Each row of a before or after table is a point. The points were changed in one or more steps. Then noise was added and the rows were shuffled. The steps act on columns, c1 being the first. Name the steps. A step turns or swaps two columns, mirrors them in a line or flattens them onto one, adds a multiple of one to another, or multiplies or shifts one. Angles are multiples of 10 degrees, from the lower column toward the higher: turns from -170 to 170, lines from 10 to 170 but not 90. Use the fewest steps. Two steps may share a column if one is a turn and the other turns, adds or multiplies; they go together, in the order done. Otherwise the lowest column goes first.

Before:
-0.009	-0.007
0.020	0.002
0.029	0.010
-0.021	0.005
0.016	-0.004
-0.106	-0.001
0.011	-0.009
0.026	-0.029
0.030	0.009
-0.027	0.008
0.030	-0.016
-0.005	-0.008
0.018	0.002
0.022	0.010
After, 14 rows:
-0.082	0.068
0.012	-0.010
0.008	-0.013
-0.002	-0.040
0.026	-0.002
-0.014	0.020
0.029	-0.010
-0.007	0.005
0.033	-0.011
-0.007	-0.004
-0.014	0.016
0.017	-0.010
0.001	-0.014
0.014	-0.030
Steps: turn c1 and c2 by -40 degrees

Before, 10 rows:
0.031	0.021	0.021	0.012
0.049	-0.007	0.023	-0.007
0.051	0.021	0.026	0.029
-0.009	-0.031	-0.024	0.026
-0.005	0.016	-0.017	-0.021
-0.002	-0.033	0.015	-0.006
0.040	0.010	-0.037	0.030
0.033	-0.020	-0.008	-0.008
0.029	-0.036	-0.016	-0.002
-0.001	-0.002	0.020	0.025
After (10 x 4):
-0.026	0.033	-0.038	-0.022
-0.013	-0.059	-0.079	-0.028
-0.018	-0.011	-0.036	-0.045
-0.011	-0.032	-0.068	-0.032
-0.049	0.035	-0.034	-0.033
0.007	-0.053	-0.044	-0.005
0.020	0.024	-0.076	-0.006
-0.022	-0.002	-0.040	0.012
-0.047	0.016	-0.098	-0.017
-0.018	-0.051	-0.082	0.022
Steps: mirror c1 and c4 in the line at 120 degrees; multiply c2 by 1.6; shift c3 by -0.060

Before, 11 rows:
-0.007	-0.038	0.003	-0.019	-0.012	0.018	0.051	0.008	-0.022
0.023	0.006	0.001	-0.020	-0.041	0.002	0.021	0.013	-0.009
-0.034	0.006	0.007	-0.027	-0.018	0.031	0.012	0.020	-0.011
0.061	0.021	0.059	0.036	0.024	0.001	-0.016	-0.025	-0.032
-0.007	0.007	0.008	-0.012	-0.002	-0.018	0.025	-0.009	-0.007
0.029	0.024	-0.010	0.026	0.035	-0.017	-0.022	0.025	-0.027
-0.025	-0.028	-0.007	0.003	-0.026	0.010	0.017	0.032	0.032
0.005	-0.021	0.007	-0.043	0.010	0.004	0.006	0.033	0.022
-0.011	-0.003	-0.028	-0.025	-0.004	0.038	0.042	0.016	0.035
0.055	0.008	0.000	0.026	0.025	-0.004	-0.060	-0.025	-0.040
0.005	-0.008	0.008	-0.012	-0.016	0.027	0.035	0.037	-0.009
After, 11 rows:
0.055	0.013	0.019	0.027	-0.002	0.025	-0.054	0.019	-0.080
-0.034	-0.014	-0.003	-0.027	0.030	-0.020	0.008	-0.005	-0.022
-0.007	0.009	-0.016	-0.018	0.019	-0.012	0.044	-0.036	-0.044
0.006	-0.012	-0.001	-0.043	0.005	0.009	0.004	-0.034	0.045
0.022	-0.010	-0.007	-0.020	0.002	-0.043	0.019	-0.002	-0.018
0.029	-0.022	0.007	0.026	-0.015	0.035	-0.017	0.008	-0.054
-0.012	-0.009	-0.018	-0.025	0.038	-0.005	0.047	-0.011	0.070
0.006	-0.020	-0.010	-0.012	0.027	-0.016	0.028	-0.026	-0.018
-0.008	0.004	-0.007	-0.012	-0.018	-0.002	0.020	0.010	-0.014
0.061	0.009	0.012	0.036	0.002	0.023	-0.033	0.031	-0.063
-0.025	-0.009	-0.006	0.003	0.010	-0.025	0.018	-0.041	0.063
Steps: turn c2 and c8 by 120 degrees; multiply c2 by 0.7; flatten c3 and c7 onto the line at 110 degrees; swap c5 and c6; multiply c9 by 2

Before (11 x 12):
-0.032	0.014	-0.030	0.016	0.012	0.017	0.022	0.007	0.011	0.025	-0.007	-0.009
0.014	0.020	-0.027	-0.028	0.008	-0.002	0.007	0.004	-0.030	0.002	-0.019	-0.016
-0.027	-0.019	0.000	-0.017	-0.035	-0.011	0.019	0.026	-0.020	-0.015	-0.008	-0.029
-0.001	0.013	0.028	-0.021	0.027	0.043	0.021	0.025	0.035	0.030	0.007	-0.012
-0.037	0.003	0.011	0.007	0.007	-0.014	-0.039	0.040	0.029	-0.029	-0.032	-0.026
-0.021	0.001	-0.013	0.034	0.007	-0.016	-0.016	0.033	0.027	0.008	0.031	-0.031
0.020	0.023	0.024	0.035	-0.011	-0.011	0.023	0.041	0.015	-0.002	-0.015	0.003
0.013	-0.001	-0.031	-0.008	-0.024	0.015	-0.031	0.014	0.009	-0.003	0.015	0.015
-0.014	-0.014	0.021	-0.027	0.006	0.038	-0.032	0.053	-0.032	0.036	0.021	-0.023
-0.017	-0.012	0.035	0.030	0.026	0.037	0.015	0.035	-0.026	0.011	0.002	-0.038
-0.020	0.022	0.022	0.012	-0.023	0.007	-0.017	-0.002	-0.010	0.008	0.017	0.014
After:
-0.021	-0.017	0.009	-0.015	-0.035	-0.011	0.019	0.026	0.007	0.011	-0.023	-0.020
0.005	0.001	0.062	-0.007	-0.028	0.015	-0.032	0.013	0.028	-0.049	0.021	0.016
0.022	0.019	0.050	-0.030	0.008	-0.001	0.006	0.005	0.015	-0.043	-0.010	-0.027
0.023	0.023	-0.044	0.034	-0.013	-0.010	0.024	0.042	-0.038	0.040	-0.002	0.000
-0.006	0.017	-0.074	-0.022	0.027	0.041	0.021	0.026	-0.030	0.022	0.007	0.025
-0.024	0.021	-0.045	0.014	-0.023	0.008	-0.017	-0.002	0.016	0.027	0.004	-0.007
-0.024	0.015	0.042	0.017	0.014	0.016	0.024	0.006	-0.026	-0.067	-0.023	0.001
-0.020	-0.015	-0.065	-0.029	0.005	0.038	-0.032	0.054	0.078	0.006	0.010	-0.009
-0.035	-0.001	0.022	0.032	0.007	-0.017	-0.017	0.032	0.041	-0.028	0.016	0.042
-0.016	-0.013	-0.075	0.027	0.028	0.036	0.016	0.036	0.022	0.047	-0.007	-0.018
-0.019	0.002	-0.002	0.006	0.006	-0.015	-0.038	0.039	0.069	0.041	-0.047	0.058
Steps: turn c1 and c11 by 30 degrees; multiply c3 by 2.5; turn c3 and c10 by 140 degrees; add 1.5 times c7 to c12; turn c9 and c12 by 110 degrees
